Each row is a point. The window is the flat piece filled in between its corners: a triangle in 3 columns, a solid with four corners in 4, and so on. A path goes straight from each point to the next, and from the last back to the first. List the points from which the path goes on through the window.

Window (4 x 4)
[[-0.6 -3.9  3.9 -2.5]
 [-2.1  3.6  3.5  1.0]
 [ 5.0  4.7 -4.3  0.5]
 [-3.9 -0.9  0.2 -1.1]]
Path:
(1): [ 3.6  5.9 -3.1 -3.2]
(2): [ 1.0  4.0 -2.1 -5.1]
(3): [ 1.9  2.1 -1.9  1.9]
(4): [-5.0 -2.5  2.7  0.0]
(5): [-5.2 -1.0  2.8 -3.0]
(6): [-1.7  0.5  3.2 -4.4]
(7): [-0.2 -2.4  3.5  3.9]
(8): [ 3.7  2.0 -3.1  3.8]
Through the window after points: 2, 6, 8

Window (6 x 6)
[[ -2.2   3.6  -1.6   0.9   1.6   0.6]
 [ -4.5   7.1   0.2 -10.2  -4.1  -1.0]
 [ -2.7   0.0   4.5   0.2   2.0  -0.1]
 [  2.5  -7.3  -1.6   5.4   0.7   1.8]
 [  6.8  -3.5   1.3   5.2   3.4   1.0]
 [ -2.4   1.0  -0.1  -5.2   4.7   0.1]]
Path:
(1): [ 1.1 -2.7  2.4  0.4  2.0  7.8]
(2): [ 1.1  0.5  0.8  4.1 -0.3  2.7]
(3): [ 2.0  0.0 -0.6  4.2  0.2 -4.9]
(4): [-0.6 -4.8  0.7  1.0  1.6 -4.6]
(5): [ 1.0 -1.9  2.3  0.8  1.4  7.8]
(6): [0.8 0.2 0.3 1.7 0.3 3.8]
(7): [ 0.8 -0.6 -1.0  2.3  1.0 -2.6]
(8): [ 0.1 -2.8 -1.3  0.9  1.7 -1.5]
Through the window after points: 8

Window (9 x 9)
[[ -4.5  -3.0   0.4  -3.7  -2.8  -2.9   4.4  -0.2   0.7]
 [  4.3  -2.7   0.3   8.7   4.9   0.5   4.1   0.9  -0.7]
 [ -4.3  -3.1 -11.9  -2.5  -0.7   1.1   0.6  -5.2  -0.3]
 [ -1.4   3.5   4.8  -0.8  -5.2  -0.5  -0.9  -3.8  -1.2]
 [ -1.5   5.9   3.5  -0.8  -2.8  -3.3   6.6   3.5   0.6]
 [ -1.9  -1.6   1.0  -4.2   1.8   2.3   5.2   5.2   0.1]
 [ 10.5  -1.8   0.1  -3.2  -0.8  -3.3   4.5  -0.5   0.1]
 [ -0.5  -1.2   7.1  -5.2   7.1  -5.5  -3.6   5.5  -2.1]
 [ -2.0  -3.4  -7.0  -0.5  -4.4   0.5   2.9   3.3   0.6]]
Path:
(1): [-1.1  0.6  1.5 -0.5 -0.5 -0.5  0.3  0.7  7.9]
(2): [-0.7 -0.7 -2.2 -0.5  0.0 -0.3  1.2  2.0  5.9]
(3): [ 0.8 -1.2 -2.5 -1.4 -1.2  0.3  4.5  1.3 -5.4]
(4): [ 1.9 -2.2 -0.9  3.9  1.6 -0.6  5.2  1.3 -6.9]
(5): [ 2.7 -1.5 -0.8  3.8  2.9  0.0  2.3 -0.2  4.2]
(6): [-0.9 -1.2  0.0 -4.6 -0.4 -2.3  0.4  1.0  2.8]
(7): [-1.9 -1.2 -0.6 -4.4 -1.4 -2.5  3.1  2.2 -7.1]
(8): [-0.4 -0.1  0.5 -1.2 -0.1 -2.6  3.9  2.8 -3.3]
(9): [-0.7  1.0  1.2 -1.5 -0.1 -0.7  0.2  2.0  8.0]
(10): [-0.4  0.1 -0.4 -1.3  1.4 -1.3  0.8  1.0  5.1]
(11): [-0.2 -0.2 -0.6 -1.3  0.0 -0.9  2.1  1.1 -4.2]
(12): [-0.8 -0.4 -1.9  0.1 -3.0 -0.5  5.9  0.4 -4.6]
(13): [ 0.1  1.0 -1.5 -0.8 -0.7 -0.5  3.2  0.5  7.8]
(14): [-0.2  1.4  2.5 -1.3 -0.5 -1.9  2.1  1.1  6.0]
(15): [-0.7  0.5  0.2 -0.2 -1.7 -3.1  4.3  1.2 -4.8]
(16): [ 0.8 -1.4 -1.0 -1.2 -1.8 -1.6  3.7  1.6 -9.2]
Through the window after points: 4, 8, 16

Window (11 x 11)
[[-0.5 -1.6 -2.6  0.9 -1.2 -4.4 -5.6  4.8  2.9  0.0  1.7]
 [-3.5 -5.8 -2.0 -4.0  5.6 12.5 -6.4 -0.9  1.0  6.0 -0.1]
 [-2.0 -1.6 -0.3  3.5  4.7 -1.5  2.9  7.9  1.4 -1.9 -0.4]
 [-3.1  1.7  4.5  0.1  2.5 -2.0 -2.4 -1.0  2.1  4.7  0.7]
 [-1.3  1.2 -5.0  2.4  3.5 -1.4 -3.5 -3.1  1.8  1.9  1.8]
 [ 6.6  2.7  4.7 -1.1 -3.0  9.0 16.6 -1.3  1.9  3.8 -2.8]
 [-2.2 -1.9 -4.7  3.0  0.3 -3.2 -1.1  3.1 -4.8  4.0  1.6]
 [ 4.4  2.9 -0.1  2.4  1.9 -3.0 -2.5  3.1 -2.8 -1.3 -0.8]
 [-1.5 -3.5 -1.2 -1.2  1.4 -2.6 -2.4 -2.4 -2.4 -1.8  1.5]
 [-3.8  2.9 -3.1 -0.4 -1.2  4.9  3.0  3.0 -2.7 -0.6  0.3]
 [-3.7 -4.6 -0.8  5.8  0.6  3.8 -5.4  1.3 -0.9 -0.3  1.0]]
Path:
(1): [-2.0 -0.5 -1.9  1.9  1.1  1.2  0.3 -1.0 -0.1  1.9 -6.0]
(2): [-1.1 -0.6 -0.2  1.3  3.6  5.4  0.0  0.9 -0.4  1.7  7.3]
(3): [-0.5 -1.1 -1.6  0.8  1.1 -0.1 -1.6  0.6 -0.5  0.5  4.9]
(4): [-2.2 -1.4 -2.9  0.5  1.0 -2.3 -2.0  0.0 -0.1  1.3 -5.8]
(5): [-2.0 -1.3 -3.1  0.9  1.4  0.0 -3.1  0.5  0.8  1.5 -2.8]
(6): [-0.2 -1.0 -1.3  0.8  2.7  1.5 -3.2  0.9  0.3  1.9  7.4]
(7): [-0.6 -1.0  0.4  1.1  2.8  0.1 -1.8  1.5  0.0  1.6  3.2]
(8): [-1.5 -1.5 -1.2  1.7  1.2 -1.5 -1.9  0.3  1.1  2.6 -5.5]
Through the window after points: 3, 5

Window (12 x 12)
[[ 0.9  3.3 -2.9 -8.4 -1.5  2.4 -7.8 -0.3  3.3 -3.5  0.9 -0.5]
 [-0.1 -3.9 -3.6 -7.9  8.0  3.9 -7.2  0.9  1.3  1.7 -6.9 -0.3]
 [ 6.3  3.2  5.0  7.5 -4.7 -5.3 -5.1  3.7 -3.3 -1.9 -6.4  1.9]
 [-1.1  3.7  3.1  1.4  3.2  1.9  7.7  4.1  3.3  8.8 -2.5  2.3]
 [ 8.0 -5.2  1.6  2.1 -4.9  2.9  1.4 -2.5  4.0  4.3 -0.4 -0.7]
 [-2.9  0.9 -2.4 -2.2  2.5  0.0 -3.7 -5.9  0.8  3.5 -0.3  1.6]
 [-1.3 -2.8  3.8  1.0 -0.7 -4.0 -4.4  5.5 -2.1  1.5 -3.7  3.0]
 [ 0.9 -3.2  2.5 -4.0  6.3 -3.0  5.2 -2.7 -3.9 -1.1  2.5  1.4]
 [ 1.3 -0.5 -0.8 -2.9 -2.6 -2.8  5.5 -0.5 -5.9 -1.2 -2.2 -1.4]
 [-4.0  3.9  3.5 -2.0 -1.5  1.2  5.8  1.1  2.5 -4.8 -4.0 -0.6]
 [-1.0 -0.1 -2.7  0.3  2.5  5.4 -4.5  2.7  1.3 -0.3 -0.6  2.1]
 [ 2.7  2.4 -0.8  5.6 -3.9 -3.3  3.7  2.8  6.5  1.3 -2.1  0.0]]
Path:
(1): [-1.2  2.6  1.1  0.0 -0.1 -0.6 -2.6  2.2  0.3  0.8  2.2 -8.0]
(2): [ 3.1  0.0 -1.8 -3.0 -2.0 -0.7  2.2 -0.7  2.1 -1.6 -4.0  6.4]
(3): [ 1.7 -1.3 -1.8 -0.8 -1.8 -1.2 -1.4  2.0  0.5  0.4 -6.6  9.3]
(4): [-1.6 -0.1  4.4  0.5  0.7 -1.9 -1.9  3.9 -0.5  1.9 -0.7 -2.4]
(5): [ 0.5  0.7  2.6  1.2 -1.0 -0.8  1.7  0.8 -0.7  1.9  0.0 -2.1]
(6): [ 1.8  1.0  1.1  0.3 -1.4 -1.2  2.9  0.9  0.8  0.4 -1.9  3.7]
(7): [ 1.4  1.2  1.2  1.1 -2.6 -1.1  3.2  0.2  1.6  0.5 -1.8  4.6]
(8): [-2.0  2.3  3.1  3.7 -1.5 -1.8 -0.3  1.6 -2.1  2.3  1.1 -7.7]
(9): [ 1.4 -0.4  1.3  0.7  0.7 -0.5 -3.7  1.3 -0.5  2.4 -1.4 -0.9]
(10): [ 2.8 -1.2 -1.4 -0.4 -0.2 -1.8 -1.1  1.1  0.6  0.7 -4.4  8.1]
(11): [ 1.5  0.4 -0.7 -1.5 -2.3 -0.8 -0.8  1.2 -0.1 -0.4 -4.8  8.0]
(12): [ 0.7 -0.9  2.1  1.1  1.0 -1.2 -3.7  3.1 -1.3  0.7 -3.0 -1.5]
Through the window after points: 1, 3, 11

Window (14 x 14)
[[-0.5  3.3  5.1  3.3  4.8 -8.8  0.3  2.6 -7.7 -3.2 -3.3 -2.9  0.6 -0.4]
 [-5.8  5.7 -5.2  4.7  2.0 -5.7  1.2 -3.8 -2.6 -4.2  1.5  0.4  0.2  2.2]
 [ 2.9 -3.9 -0.2 -5.6  3.3  0.5 -1.7  0.5 -3.6  5.9 -5.8  1.9  2.2  1.6]
 [-2.9  0.6 -3.9 -1.5  5.0  1.7 -0.3  4.9 -4.3  4.1  3.6  0.0  7.9  0.0]
 [ 7.3 -4.8 -0.2  2.1  1.0 -1.2  5.2  6.8  1.3  0.3 -5.2 -5.2  3.2  3.1]
 [ 0.3  1.5 -4.7  1.5 -6.4 -2.7  3.0 -0.4 -0.3  9.0 -3.6  4.1  0.9  4.1]
 [ 3.2 -2.7  3.2  3.2 -4.6  1.6  0.8 -2.9  1.5 -0.8  1.4  4.1 -6.4  3.7]
 [ 3.9 -1.7 -2.2 -2.6  0.8  2.6 -1.9 -3.0  0.5  8.1  3.7 -5.2  2.3 -3.1]
 [-4.6  4.5 -0.8  0.4 -3.4 -6.4  7.9 -1.4  0.3 -1.1 -1.5  3.9 -3.7  2.0]
 [ 6.9  3.3 -1.4 -3.4 -2.4  2.2  6.1  2.5 -3.4 -5.6  0.3  4.1  4.0  2.8]
 [-0.7  2.6  0.9  1.6 -2.8 -4.9 -1.0 -2.8  4.4 -1.1  2.5  0.8  1.5  2.0]
 [-0.8 -3.3  4.9  0.4 -2.4  0.8 -0.4 -1.6 -2.4  2.1 -4.0 -5.6 -1.4  3.7]
 [ 1.5 -4.6 -0.6 -1.5 -1.4 -7.1  2.9 -2.7 -6.4 -0.9  1.5  1.3  2.2  1.1]
 [ 2.6  2.7 -1.8 -5.6 -2.0  2.4 -3.8  7.3 -1.1 -0.1 -1.8 -1.7 -2.3  0.5]]
Path:
(1): [ 0.4 -3.9  0.9  2.9 -5.3  2.3  1.2 -1.2 -0.3 -0.7 -2.4  2.2 -0.5 -4.9]
(2): [ 3.6  1.4  0.6  0.2 -0.5 -2.3  1.2 -1.2  0.4  2.1  2.3  1.6 -3.8  9.2]
(3): [ 2.1  1.1  1.5 -2.3  3.7 -4.0  1.3  1.3 -3.2  0.7  2.1 -2.5  0.9  4.5]
(4): [ 0.9 -0.5  0.5  0.4  0.1 -1.1  0.9  0.7 -3.1 -2.1 -1.6 -0.4  1.5 -1.9]
(5): [-0.6 -0.3 -2.1  3.5 -3.6 -0.7  1.2 -1.3 -0.3  0.4 -3.9  1.9  4.3 -4.8]
(6): [ 2.2  0.5  0.6 -1.0  1.0 -3.2  3.0 -0.6 -1.5  1.3  1.5  0.0 -0.8  5.7]
(7): [ 1.6  1.5  0.4  0.2  0.1 -2.5  2.2  0.7 -1.8  0.5  1.2 -0.6  0.3  4.0]
(8): [-0.2 -0.6 -0.2  2.1 -1.2 -1.9  1.1  1.2 -1.7 -1.0 -2.0  0.5  0.9 -1.5]
Through the window after points: 1

Window (14 x 14)
[[-4.3 -1.9  6.6 -3.7  3.2 -6.2  0.6 -0.4  2.8  2.7 -1.0  1.9  4.4  1.6]
 [-2.2 -2.9  4.1 -3.3  3.3 -2.6 -6.0  4.0 -2.1  0.6  0.5  4.6 -3.5  3.1]
 [ 1.6 -2.4  3.3  4.3 -5.4  7.8 -1.0  5.2 -2.8 -1.6  1.5  4.3  6.5  2.3]
 [-2.9  2.2 -3.4 -1.1 -0.6  1.2 -2.0  0.0 -2.7  8.7 -1.5 -1.4  3.6 -2.0]
 [ 2.1  4.1 -0.2 -0.2  5.3  0.6  5.3  8.3 -3.9  0.2 -3.9 -0.1  2.7  0.2]
 [-1.7  5.7  8.9 -0.4  2.7 -2.8 -2.3  2.1  0.4  5.8 -2.7  2.6 -2.1 -0.1]
 [ 1.0 -2.1  1.6 -3.2 -4.2  6.1  2.6 -0.3 -0.3 -0.3 -1.6  6.0 -2.8 -1.0]
 [-6.3  4.0 -1.6  8.0  1.5  1.5  0.8  1.7 -0.2 -0.8  2.1  5.6  2.2  0.0]
 [ 1.7 -1.6  4.9 -1.3  0.7  8.3  6.6 -5.1 -3.1 -1.0  1.0  3.0 -1.5  2.8]
 [-0.2 -1.9  9.4 -1.4 -2.4  0.0  0.6  6.3 -3.5 -1.3 -7.5 -0.6 -3.8  5.5]
 [-3.1  4.6  5.6  5.8 -5.9 -2.8 -0.1 -1.6 -6.1 -0.2  1.9  5.5  2.5 -2.5]
 [-2.1  2.3  2.1 -0.1 -3.1 -1.7  0.3 -1.0  1.2  2.2  5.3  3.5 -0.5  3.2]
 [ 0.5 -9.3  3.0 -0.3  5.5 -1.5  0.7  5.0  3.3  2.2  2.4  1.1 -3.0  1.4]
 [ 5.9  2.6 -3.6  3.9  1.7  5.7  5.8 -5.2  1.0 -3.7 -1.5 -1.9  8.0 -1.1]]
Path:
(1): [-1.3  1.3  2.1 -1.1 -0.5  2.8  1.7  1.3 -0.6 -0.3  1.5  1.4 -0.2 -0.1]
(2): [-6.9  2.5  4.3 -3.1 -0.9  2.4  0.6  1.9  3.6 -3.4  5.4  1.8 -1.5 -2.4]
(3): [ 2.9 -1.3 -0.9  7.8  1.6 -2.1  0.9  0.5 -4.0  5.3 -2.8  4.6  3.0  5.4]
(4): [ 0.4 -1.3  2.1  2.0  0.2 -0.2  0.3 -0.1  0.1  4.7 -0.9  4.8  2.0  4.6]
(5): [-2.5  1.4  4.7 -1.4 -0.7  1.7 -0.4  0.8 -1.2 -1.8  0.8  0.3 -0.2 -2.4]
(6): [-4.8  3.0  4.6  0.2 -1.4  0.4  0.3  2.1 -1.8  0.9  1.8  0.6  1.1 -2.6]
(7): [ 2.7  1.8  1.2  2.7  0.6 -1.8  0.4  1.2 -1.6  2.0 -3.0  4.2  2.6  1.6]
(8): [ 1.2  0.6  2.6  0.7  0.5  0.7  1.6  0.2 -0.1  2.3 -1.9  3.5  1.0  1.5]
(9): [-2.0  0.1  4.4 -0.7  1.0  2.1  0.1  2.6 -0.4 -1.4  0.4 -0.9  0.5 -1.7]
(10): [-2.8  2.1  6.6 -3.3  0.4  2.4 -2.6  2.5  1.1  0.9  3.2 -3.0  0.6 -4.5]
(11): [ 0.5  1.6  3.9  2.3  2.1 -2.7  1.0  1.5 -1.4  4.9 -5.0  5.6 -1.2  4.1]
(12): [ 2.4  1.8 -3.2  2.9  1.0 -2.7  4.1  0.2 -2.3  6.3 -4.6  3.9  2.6  6.3]
(13): [-2.0  0.9  1.3 -0.4  0.0  3.8 -0.9  0.4 -1.0  0.8  1.1 -1.1  3.1 -3.9]
(14): [-4.9  2.0  1.7 -0.9  0.1  1.3 -0.9  1.7 -2.3  1.7  1.1 -2.7  0.1 -3.9]
(15): [ 1.7  1.8  0.8  1.8  0.7  0.3  0.5 -0.3 -0.2  5.8 -3.1  5.5  3.3  3.3]
(16): [-0.1 -1.6  4.7  2.5 -0.9 -0.7 -0.5 -1.5 -1.8  4.0 -3.1  8.3 -0.5  2.6]
Through the window after points: 2, 8, 10, 12, 14, 16

Window (14 x 14)
[[ 5.6 -2.6 -1.5  4.7 -3.5  0.3  1.2 -0.9 -2.6  6.8 -4.5 -1.2 -7.8 -4.4]
 [ 3.5  2.3 -1.6  6.6 -1.4 -4.3 -0.1  4.3 -3.9  0.5 -2.2  1.6 -5.8 -2.3]
 [-0.4  0.3 -0.4 -4.9 -3.7  6.1 -2.4  2.7  0.3 -2.3 -3.6 -1.3  3.3 -1.4]
 [ 0.6  3.3 -1.0  4.3 -1.5 -3.8  0.0 -4.5 -7.0  5.8 -8.4 -0.3 -5.5 -2.7]
 [ 4.8  0.2  1.3 -2.6  2.4  1.5 -2.7 -2.6  5.2 -3.2  1.0  2.3  1.3  1.5]
 [ 0.6 -5.9 -2.0 -3.5  3.3 -0.1  0.1  0.9  2.8 -1.7 -1.1  5.8  5.0 -1.6]
 [ 0.5 -0.9  1.3 -4.7  0.6 -2.1  2.6  0.3  2.9  2.7  2.8 -2.9  6.4 -0.6]
 [ 6.1  2.3  1.2  8.4  2.6  1.1  0.1  2.0 -6.0  6.6 -8.0 -0.7 -3.3 -3.0]
 [ 0.3 -2.0  6.2  0.0 -0.4  0.5  4.5 -1.7  3.5 -2.8  1.9  4.9  3.9 -3.3]
 [-4.3  1.0 -3.1 -2.9 -0.7  7.3 -1.5 -2.0 -0.9  4.2  5.5  0.3  5.2 -0.6]
 [ 4.8  3.5 -4.8  2.3  2.0  2.5  5.5  0.7 -4.1  0.1 -6.5 -0.6 -6.3 -2.7]
 [-4.2 -2.3 -3.6  2.3 -1.1  4.3 -0.6 -3.1  2.0 -0.4  0.6 -5.3  6.1  0.1]
 [-2.1 -4.4  0.7 -3.4  1.1  4.8 -1.0 -1.6 -4.9 -1.3  2.9 -3.9  2.5  1.5]
 [-7.1 -1.5  1.0 -2.5  3.0  4.2 -1.3  0.5  3.2  2.3  0.9 -3.0  0.0 -0.9]]
Path:
(1): [ 0.0 -2.8 -1.2 -2.7  3.4 -1.0 -1.0  0.0  0.5 -1.4 -1.0  1.3  2.4 -5.9]
(2): [ 1.8 -4.3 -1.2  0.3 -0.8  3.5  2.3  0.8  2.2  1.7 -1.8  5.4  3.1  5.7]
(3): [ 0.8 -1.1 -0.1  0.7 -0.4  2.3  3.3 -0.4 -0.8  0.8 -1.8  1.5 -0.4  1.0]
(4): [ 1.0  2.0  0.3 -0.8  3.4  0.9 -1.2 -0.6 -0.9 -2.2  0.4 -3.7  0.6 -9.5]
(5): [  4.3  -0.8  -2.5   0.5   3.3   0.2  -3.0  -1.4  -2.8   3.2  -2.8  -3.9
  -2.0 -10.3]
(6): [ 2.6 -0.3  0.0  3.2 -1.9  1.9  1.3  0.5 -1.8  3.4 -4.0  0.2 -2.5 -0.3]
(7): [ 1.1  0.1 -0.1  1.5 -1.0  1.9  1.6  0.6 -1.4  2.6 -2.6  1.4  1.1  1.0]
(8): [ 3.3 -1.0 -1.7 -0.6  1.1  1.0 -1.2 -1.6 -2.5 -0.5 -0.1 -0.5  1.5 -4.5]
Through the window after points: 1, 3, 5
